Each point is reached from the start by the listed moves, each made 0, 1 or 2 times, or once backwards (-1), plus a little noise. Say if it took an odd or an even number of moves. Then give how often each move was made.

Moves:
(1): [19  8  5 19]
(2): [-7 41 20 -6]
(3): [ -8 -19  44   5]
Start: [-20  12 -21  -2]
Points:
[  3 -23 -35  25] => even (1, -1, 0)
[11 10 34 44] => odd (2, 0, 1)
[-10 -60  49  36] => even (1, -1, 2)

Moves:
(1): [ 15   3 -10   3   7   4  -5]
(2): [-4 28  6  7  7  0 -8]
(3): [  8  -9  21   6   4  -7 -10]
(4): [-5 -3 -3 15 -2  6 -6]
Start: [24 -1  4 -5 -8  0  0]
Points:
[ 30 -51  51  -3 -13 -19  -8] => even (-1, -1, 2, 0)
[ 32 -33 -16  20 -10  16  -8] => even (1, -1, 0, 2)
[ 55 -47  28  17  -2  -4 -24] => odd (1, -1, 2, 1)
[ 60 -17  23  41  11   7 -42] => even (2, 0, 2, 2)

Moves:
(1): [ 9 -6  8 -4 -4 -2 -3  3]
(2): [-2 11  3  4 -7 -3 -7 -1]
(3): [ -2  -1  12  -4   2   4  -5 -12]
(4): [ 7 -5  8 14  5 -2 -6  2]
(5): [ 6  9  3 -4  7 -4  3 -1]
(6): [ 7 -3 -6 -5  1 12 -6  2]
(7): [-1  3 10  1 -1  7  5  4]
(8): [-7 -1 -1 -4  7 -3 -7  9]
Start: [-10  -2  -4  -1   5 -12   4   0]
Points:
[ 21  20  16  -1  -7 -40  14   3] => even (2, 1, -1, 0, 2, -1, 0, -1)
[ -1 -17  60   3  43  -4 -14   9] => odd (1, -1, 2, 2, 1, 0, 2, 2)
[  7 -16  28   2   9 -15  -9  21] => odd (2, 0, 0, 1, 0, 0, 1, 1)

Moves:
(1): [ 5 -1  6 -4  1 -2 12 12  8  6]
(2): [ 1 10  4 10  3 13  5  4  3  5]
(3): [ -6  -4  15   5  -4  -2 -12  13  -7  -7]
(4): [  8   2  11  11  -6 -19   1   1  -1  -9]
(5): [  2  -3  -7   8  13   1 -11   2   3  11]
(6): [  1 -20   2  11  11  -3  11 -11  12  -7]
(7): [ -1  -4   5   6  14  -3   9  -1 -11   6]
(8): [-14  12  -8   1   1  -9   2  11   3  -4]
(9): [-6  5  4 -6  9  2 -9 -9 12  1]
Start: [-7 -3 -6 11  9  4 17 -7  4 -2]
Points:
[-23  11  14  15  32  60 -17 -24  17  11] => even (-1, 2, 1, -1, 0, 0, 0, -1, 2)
[-41  52  -5   2   1  47 -13  29  18   9] => even (0, 2, 1, -1, 0, -1, -1, 1, 1)
[  3  18  12 -15  31  58  54 -20  52  31] => even (2, 2, -1, -1, -1, 0, 0, -1, 2)
[  8 -51  13  37  37 -27  28 -46 -20 -13] => odd (-1, -1, 0, 1, 0, 1, 2, -1, 0)

Moves:
(1): [ 2  1  4 -1  7 -1  1  4  1 -1 -3 -4 -7  3 -5]
(2): [ 18 -10  -9  13   4  -4  11   1   0  -3  14   6  -2   6   1]
(3): [ 5 11 -6  1  3 -1 -6 -6 -2 -4 -4 -1 -4  4  0]
(4): [ 0 -3  5  6 -1  4  1 -3 -4  3  0 -1  0 -3  6]
(5): [-6  4 -1 11  4  4  3 -5 -3 -8 -2 -5 -2 -1  0]
(6): [ 0 -3  5 -7 -7 -4  1  1  5 -3 -2 -1  1 -7  0]
(7): [  5   0  -2   4   6 -11   0   7   5   0   9  -3   5   4   6]
(8): [ 2 17 -5 -5  1 -5  2 -2 -9  7 -3  3 -1 -8 -1]
(9): [  1  -4  -6  -1  -4   8  -5   0   7  -6  -5 -16   6   0  -2]
(10): [ -3  -1  15   7   2  -9  -5  -6 -14  -6 -10   3   1   6 -16]
(11): [-4 -8  2 -1 -1  0  0 -3 -7 -1 -9  6  5 -3  0]
(12): [ -4  -6   7   1  -5  -4  -5   1  -3   2   4  -4 -10 -13   6]
Start: [ -4   2   0  -9   1  -4  -3  -7  -7  -3 -11  -5  -1   8 -12]
Points:
[-18   1  49   8  12 -44 -40  -1 -17 -17 -13 -32 -22  14 -22] => odd (1, -1, 1, 0, 0, 0, 2, -1, 0, 2, -1, 2)
[ 40  16 -18  33  18 -45  -4 -21 -15 -60 -13 -33   8  29 -39] => even (0, 2, 2, -1, 2, 2, 2, 1, 2, 2, 0, 0)
[ 24 -28  -3  40  -3 -18 -21 -24 -34 -30  -2 -22 -11  15 -28] => odd (-1, 2, 1, 0, 0, -1, 0, 0, 2, 2, 0, 2)
[ 18 -48  25 -18 -16 -34   8  -1 -27 -11 -25   2 -22 -25 -37] => odd (2, 2, -1, -1, -1, 2, -1, 1, 1, 1, 2, 2)
[ 11 -13   4  28   5  -8  15 -27 -36 -34 -23 -11 -19  -7 -33] => even (1, 2, 0, 0, 2, 1, -1, 1, 1, 1, 1, 1)
[  2  38 -28 -38   3  19  11   3  19  -8 -29 -43  -3  -4 -30] => even (2, 0, -1, -1, 1, 1, -1, 2, 2, -1, -1, -1)

Moves:
(1): [  6 -13   2  -2   0  -3   2   1   5   9  -5   6   3  -6   1   7]
(2): [ 10   4  -3   0  -2   0  -2 -13   0  -1  -3  -8  -3   7   7  -2]
(3): [-7  8  4 -7 -5  3  0  1 -5 -1 -1  5  2  4  1  5]
(4): [ 3  5  0  4  6  3  3 -3  2 -2 -6  8 -1 -5  0 -1]
(5): [ 4 -1 -2 -4  2  0  3  5  1  8 11  9 -5 10  0 -7]
(6): [ 1 -4  1  0  0  9 -1  0  1 -2  4 -2  5  3  2  3]
(7): [ 4  2  1 -9 -3 -2  8  3  7 -1 -1 -3 -2  0 -8 -1]
(8): [  8  -3   1   3  -9   8   2   4 -13   3  -3   3   2  -8   5  -5]
(9): [-2  4 -1  7 -4  6 -9  5  6  4  2 -2  0  0 -4  0]
(10): [-11   3  -1   7   2  -4   7   2   0  14  -2  -7   2  -4   6  -9]
(11): [  2   3   2   0   1   1   4  -7  -3  -4  15  -4  -6 -11  -1   0]
(12): [ -3  -4 -11  -5  -3  -1  -3  -8   6  -2   4   7   0  -4   5  -2]
(13): [ 3 -1  3  6  1 -3  6 -2  0 -4  5  3  6  4 -1  4]
(14): [ -6 -10  -2   5  -4   3   5   2  -9  -3   0   4 -18   7  -7   9]
Start: [ -5   1   8   1  -5   1  -1   3  -3   1   7   1 -10  -7   9   1]
Points:
[ 60   7  16  -1  -9  27 -12  -2   4  19  14  11  -3  12  23 -11] => even (1, 2, 0, 1, 2, 1, 0, 1, 1, -1, 0, -1, 0, -1)
[ 34 -15   0 -47 -34   6  35  -4   5  42  17  41  18 -15  39 -16] => even (2, 1, 2, 0, 2, 1, 2, 2, -1, 1, 0, 2, 1, -1)
[ 16 -37  -4 -13 -26  -7  17  -2   7  10  -8   2 -39 -56  -7   9] => even (2, 0, -1, 0, -1, -1, 2, 1, 0, 0, 1, 1, -1, 1)
[ -4  -5   1 -26 -32  17  13  -4 -24  -6 -13  19 -15  14  17  14] => even (0, 1, 2, 0, 0, 1, 1, 1, -1, 0, -1, 1, 0, 1)
[ 28 -57  -3  19 -17   4  12  -7   0  11  -5  22  -1   0  20  22] => odd (2, 1, -1, 0, 0, 1, 0, 1, 0, 0, -1, 1, 2, 1)
[-33  28  13 -30 -12 -11  24  -5  25  15  34 -16  17 -11  12  -7] => odd (0, 0, 2, -1, 0, 1, 2, -1, 0, 2, 1, 1, 1, -1)
